Each row of a before or after table is a point. One or more steps were done to the points. Then noise was added and the rows were shuffled. The steps act on columns, c1 being the first. Name the steps. A step turns or swaps two columns, mirrors them in a line or flattens them onto one, adds a multiple of one to another, or multiplies or shifts one. Angles are multiples of 10 degrees, from the lower column toward the higher: turns from -170 to 170, lines from 10 to 170 but not 90. Use the fewest steps. Two steps may share a column if one is a turn and the other turns, adds or multiplies; they go together, in the order done. Otherwise the lowest column goes first.

Before (11 x 3)
[[ 54   4  35]
 [-14 -25  34]
 [ -8  19  28]
 [ -5   3  36]
 [-13  -8  34]
 [ 60   3 -44]
 [  5   5 -49]
 [-10   7  25]
 [ 14  -6  16]
 [-16  11  32]
 [ -9  26  34]]
After (11 x 3)
[[ 62   2 -45]
 [-11 -11  36]
 [ 57   0  34]
 [ -8   9  26]
 [-12  -4  37]
 [ 13  -4  18]
 [-10   1  25]
 [ -8  10  33]
 [  1   0 -50]
 [ -8   1  37]
 [-15   2  28]]
Steps: multiply c2 by 0.4

Before (12 x 6)
[[ 12  17  38  18  30  21]
 [-24  17  -7 -28  38 -16]
 [ -4  30  13   4   4  -8]
 [ 32  23   4  13  31   7]
 [-21 -36 -34   9 -12  28]
 [-17  34  11 -20  19  25]
 [ 13  10   7  27  35  14]
 [-18 -43 -15   1 -25  -7]
 [-27 -26  -9 -11 -35   8]
 [  4 -60 -21 -11 -11  13]
 [-27  -8 -26  13 -20  18]
 [-18   0   7  39  35  25]]
After (12 x 6)
[[-19  14  48   8  27 -12]
 [-29  -5  28  15  17 -21]
 [-16 -23 -25 -21  25  18]
 [-18  30  34   0  -7 -24]
 [-26  15  22 -12   7 -35]
 [ 30 -19 -15  14  10  31]
 [  5  42  47 -10  13 -12]
 [ 11   5 -41  17  22  29]
 [ 14  -5 -12  28  14  36]
 [-19   3  -4  37  26  38]
 [ -3 -20 -24   2 -10   4]
 [-24 -19  -2 -29 -16  39]]
Steps: turn c2 and c3 by -150 degrees; swap c5 and c6

Before (9 x 11)
[[ 12  -7 -14  -9 -14 -11  -3 -16  -9   8   1]
 [ 10   9  -1   3  15  10   8 -26   5  21  -6]
 [ -4  13  -6 -23   4   2  17 -19 -15   0  22]
 [ -1  -4  18 -10  -6   0   8   5  14  -1   4]
 [-60 -13 -18 -12  24  16  -2   4   3  18  15]
 [  0   3 -21 -13 -11   8  -3  17 -11  23  16]
 [-29  27  19   0   4  -9 -37 -24  15   9  -7]
 [ 13   8  -7   4  10  15  15 -14  -5   5  39]
 [-23 -19   7   1   1  29   6 -16   0  15 -15]]
After (9 x 11)
[[  0   5  19 -12 -11  10  -9  16 -12   0  28]
 [ -5  13   5 -21   5   2 -14 -17 -14 -24   8]
 [ 14  -8  15  -8 -13 -12   0 -16  -8   3   9]
 [-31  26 -20  -2   3  -8  -5 -24  14  37   5]
 [ 12   9   1   2  14  10  15 -26   4  -3  18]
 [-25 -21  -8   3   2  29  20 -18  -1   0   9]
 [-61 -14  18 -11  24  19  -8   4   3  -2  21]
 [ 12   8   6   6  11  16 -31 -13  -5 -25  20]
 [  0  -2 -18 -11  -5  -1   1   6  15  -8   2]]
Steps: multiply c3 by -1; turn c10 and c11 by 70 degrees; turn c7 and c10 by -70 degrees

Before (13 x 14)
[[ -1  18   2   0   0  40  -4   3 -19 -12  -7  -9 -13  -2]
 [ -5  18  -5 -13  14  -1  11   5   6  -7   1  41  14 -10]
 [ 28  12   0   1  -1  -3  -2   7   3  -6  -2  -6  -1  25]
 [ -2   8  -1  -7  -7   5  11   1 -11  -9  -7 -11  11  -4]
 [ -4 -53  -6  -6  -4  -5  11  20 -20  -1  -1  -9 -10 -18]
 [  8  13   3  -5  12  -2  -9   5  -3 -10   7  -4   0  -6]
 [ -5  11   6 -14   7 -12   6  -1   4  -8 -12   9  -6  -7]
 [ -5  12 -16 -12  16   0  -8  11   4   2 -11  -6   0  -1]
 [ -9  17  -2 -13  -6   9   5   1 -17   2   6  -3  -3   8]
 [ -7  19 -10 -13  17   7  10  -2   8  19  -2   4   0 -18]
 [ -2  10   3  12  -4 -10  -4  13  10  -3  -1  -1  -4   1]
 [  1   4   8 -15  -3   1  14  25 -12  -9  -3  11   0 -13]
 [ -5  15  -2   7  -6  -9  -9  -1 -10  35 -12  14   6 -10]]
After (13 x 14)
[[ -8  17  -2 -13  -7  10   5   2 -51   2   7  -3  -3   8]
 [ -1   8  -1  -6  -7   4  12   1 -33 -10  -6 -10  11  -4]
 [ -4  12 -15 -12  17   0  -8  11  12   3 -11  -6   0  -1]
 [  0   5   9 -15  -4   1  14  24 -36 -10  -3  11   0 -13]
 [ -3  10   2  12  -5 -10  -5  13  31  -4  -1  -1  -4   1]
 [ -5  15  -3   7  -6  -8  -8  -1 -29  35 -13  15   6 -10]
 [  7  14   3  -5  13  -2  -9   5  -9 -10   7  -4   0  -6]
 [ -5  18  -5 -13  14  -1  10   5  19  -7   1  41  14 -11]
 [ -7  19 -10 -13  17   6  10  -1  24  18  -2   4   1 -18]
 [ 28  12   1   2  -1  -4  -2   7  10  -6  -3  -6  -2  25]
 [ -5  11   6 -14   7 -13   6   1  12  -7 -12  10  -5  -7]
 [ -1  18   2   0   1  41  -3   2 -58 -12  -7 -10 -13  -2]
 [ -3 -52  -7  -6  -4  -4  10  21 -60  -1  -2  -9 -10 -19]]
Steps: multiply c9 by 3

Before (8 x 24)
[[ 12   3   1  -3 -32  20  -5  -5  -1   4  -6  -7   7   4 -14 -10   1   2
    7  -8   5   2  -1   3]
 [ 13  14   1  -9  11  18   5   4   5   3  15   2  -3  11 -17   3  -4  16
  -22  -7  -6 -19   5   8]
 [-17  -6  -7   5   8  12 -21 -12   2  -3   8  -5  -1  16 -17 -10  18  -2
    7  -7  -4   4  -7  10]
 [  6  -8 -32   4  12  -7  10  -7   4   3  -7   4  30  16  -6  -7   2  14
   -4   2   4  -1   7   8]
 [ -1  -8  -1  29   8   7 -19   0   7  -5   5   3  -1 -10 -14  -8  -6  15
  -11  -3  26  -7  -7   7]
 [ 11  -6 -15  -6  -2  17  11  -2  -6   1  -5   3  -2 -20   9  -4  12  -3
   -4  14  15   6   0  -9]
 [  7  16  -2 -15   8  14   6  -2 -19 -19  -8  -5  -1  -2 -17 -10  -6   0
    3  -2  -1   0   5  -8]
 [ -1  -3  -3 -13 -17  18   7  -9 -22  -1   4  -3  -3  13 -14   2  -8  -2
    8  29  -3  -4 -10   8]]
After (8 x 24)
[[ 10  -6  -6   5   8  12 -21 -12  14  -3   8  -5   5  48 -17  -2  18  10
    7  -7  -4   4  -7  10]
 [  1  -8   2   4  12  -7  10  -7  -7   3  -7   4  44  48  -6  14   2   7
   -4   2   4  -1   7   8]
 [ -7   3   6  -3 -32  20  -5  -5 -10   4  -6  -7   4  12 -14   2   1  10
    7  -8   5   2  -1   3]
 [-19  -3  -4 -13 -17  18   7  -9  12  -1   3  -3   0  39 -14  -2  -8  -2
    8  29  -3  -4 -10   8]
 [  6  -8  -1  29   8   7 -19   0  -3  -5   5   3   0 -30 -14  15  -6   8
  -11  -3  26  -7  -7   7]
 [-11  -6 -11  -6  -2  17  11  -2  -7   1  -5   3  10 -60   9  -3  12   4
   -4  14  15   6   0  -9]
 [-20  16  -2 -15   8  14   6  -2   3 -19  -8  -5   1  -6 -17   0  -6  10
    3  -1  -1   0   5  -8]
 [ -2  14  -2  -9  11  18   5   4 -13   3  15   2  -3  33 -17  16  -4  -3
  -22  -7  -6 -19   5   8]]
Steps: turn c1 and c9 by -120 degrees; turn c3 and c13 by -50 degrees; multiply c14 by 3; turn c16 and c18 by -90 degrees

Before (9 x 48)
[[-13   9   2 -30 -22 -31  -8 -15  -5 -14  11  -3   6 -23  24  19   1  -9
   -7 -42  18  12 -15 -20 -14   6   1  17  -6   7 -57 -17 -12  11  13 -12
  -15   6 -32 -38 -19   6 -15 -12  -6  44   1 -25]
 [  4  -7 -12 -18   8  16 -22 -18  -4 -14   0  14   8  -4 -20 -29   5  -2
   14  -2   6   2  20   6 -30  16 -13 -18   2  -1   2  -4  30  -8  16  -3
    8   2  20  19  35  -2   7  29 -28  22 -27   1]
 [ 32 -16   4  30  25   7   4  -4  26  -9 -17   5  40  23  -3 -19 -18   9
   -1  10 -24 -25   7  12   9  -7  17 -37 -25 -26  24  -6  28 -25 -20  24
   14 -47  11  42  26  -2   7  43  11  -1  19  22]
 [-24  -5   5 -12 -35 -32 -15 -19  -9  -5   4   7   6 -24  10  30  -4 -10
   14 -40  19  -7 -13   1  -8   6  20 -10 -19  -2 -12 -19  -8 -11  18 -18
   -9  19  -2 -23  -7 -15 -19  -7  12  29  -5   6]
 [-10  17  30  18  12 -22  20 -17  -9  -3   6   6  19 -11  27  29 -29   5
  -13 -26  43  16 -13   3  35  27  28  -4 -16  -7 -10 -10 -36  23 -21  24
  -25  26 -22  -9  -6  20 -16 -29  33  32  32 -10]
 [ -4  18  10  -3 -29 -34  19 -30  12   0   0  -8  -2 -24  26  27 -14  15
  -12 -33  24   4  -3   5  28  14   3 -14 -16  -4   7 -13 -16  10 -33 -20
  -20  12 -37 -21 -23  32 -32 -28  30  21  29  -5]
 [ 19 -33 -16   0  15 -16 -20 -15   1 -20   9   1   4   1 -14  -7   7  -9
   -3  -8  -9 -21   7  20  -5  -7  -8 -17   3  -5  -6  29  21  -7   9  10
   20 -11  27  12  12  -4 -10  -3 -23  -3  -5   5]
 [  7   0  -1 -19 -11   1   2  -6 -28 -16   4  -3   3 -13 -26 -26   5 -27
   -5  -5   1 -12  10   5  -8  10   3 -16   5   9 -14  17  10 -25  14  -9
    3 -12 -10  24  33 -18 -23  23  -2  13   1  17]
 [ 34  12  -1  27  20  18  16  -4  22 -13   6   0  30   3   1  -1  -6   7
   -6   8 -11 -28  24  12   4  -3  28 -53 -35 -32  10  13  30 -13 -15  12
   14 -11  -4  13  57   5  -4   6   7 -14  24  31]]
After (9 x 48)
[[  3  -8 -13 -17  -4  16 -23  11   3 -15   1  15   9  -3 -20 -30   4  -2
   15  -3   6   4  22   7 -31  17 -14   6   3   0  -8  -4  29  -9  16  -3
    8   1  20  19  35  -3 -19 -30 -29  22 -26   0]
 [ 34  12 -50  26 -14  19  16   3  -9 -12   5   0  30   3   1  -2  -6   7
   -6   9 -12 -28  24  12   4  -4  27  -5 -35  36 -19  12  31 -12 -17  12
   13 -11  -3  12  57   5 -53  -7   7 -14  24  31]
 [ -3  19   5  -2  -3 -35  20  35  -9  -1   0  -9  -2 -23  26  27 -14  16
  -12 -34  23   3  -5   5  28  14   3 -32 -16   8  30 -13 -17  10 -32 -20
  -20  12 -36 -21 -22  31 -13  22  29  21  29  -5]
 [ 32 -16 -36  30 -27   7   3  -3 -15  -9 -18   4  41  23  -4 -18 -18   9
    0  10 -24 -25   6  12   8  -7  17   8 -25  34 -20  -5  29 -25 -20  24
   15 -47  11  41  26  -2 -37 -43  12  -1  19  23]
 [-24  -5   3 -11  19 -32 -13  20   8  -4   4   7   6 -24  10  30  -3 -10
   15 -40  20  -7 -13   1  -8   6  20 -19 -19   0  32 -19  -8 -11  18 -18
   -8  18  -2 -24  -6 -16 -10   4  12  29  -5   6]
 [-10  16  19  17   8 -22  19  22  12  -2   6   5  19 -10  27  28 -28   4
  -12 -25  43  16 -14   4  34  27  29 -16 -17   3 -14 -10 -35  23 -22  23
  -25  26 -22  -8  -6  18  -4  27  34  34  32 -10]
 [  7   1  12 -19  14   0   1   2  23 -16   5  -4   4 -13 -25 -26   5 -27
   -5  -5   2 -11  10   5  -8  10   3 -22   4 -17   8  17  10 -26  13  -9
    4 -13 -11  24  34 -17 -17 -23  -2  13   1  17]
 [ 19 -33 -23   0   4 -15 -21  15   1 -20  10   1   4   1 -14  -6   6  -8
   -3  -8  -9 -21   6  21  -4  -7  -7 -10   4   6 -14  29  21  -7   9   9
   21 -10  28  12  13  -3 -17   1 -24  -4  -6   5]
 [-12   9  13 -30  61 -31  -7  18   1 -13  10  -3   6 -22  24  19   1 -10
   -7 -43  19  13 -15 -20 -15   7   1 -14  -5  -9  11 -16 -11  11  11 -12
  -15   7 -33 -39 -21   5  16  10  -6  44   2 -25]]
Steps: add 1.5 times c30 to c3; turn c9 and c30 by 160 degrees; mirror c5 and c31 in the line at 130 degrees; turn c8 and c44 by 170 degrees; swap c28 and c43
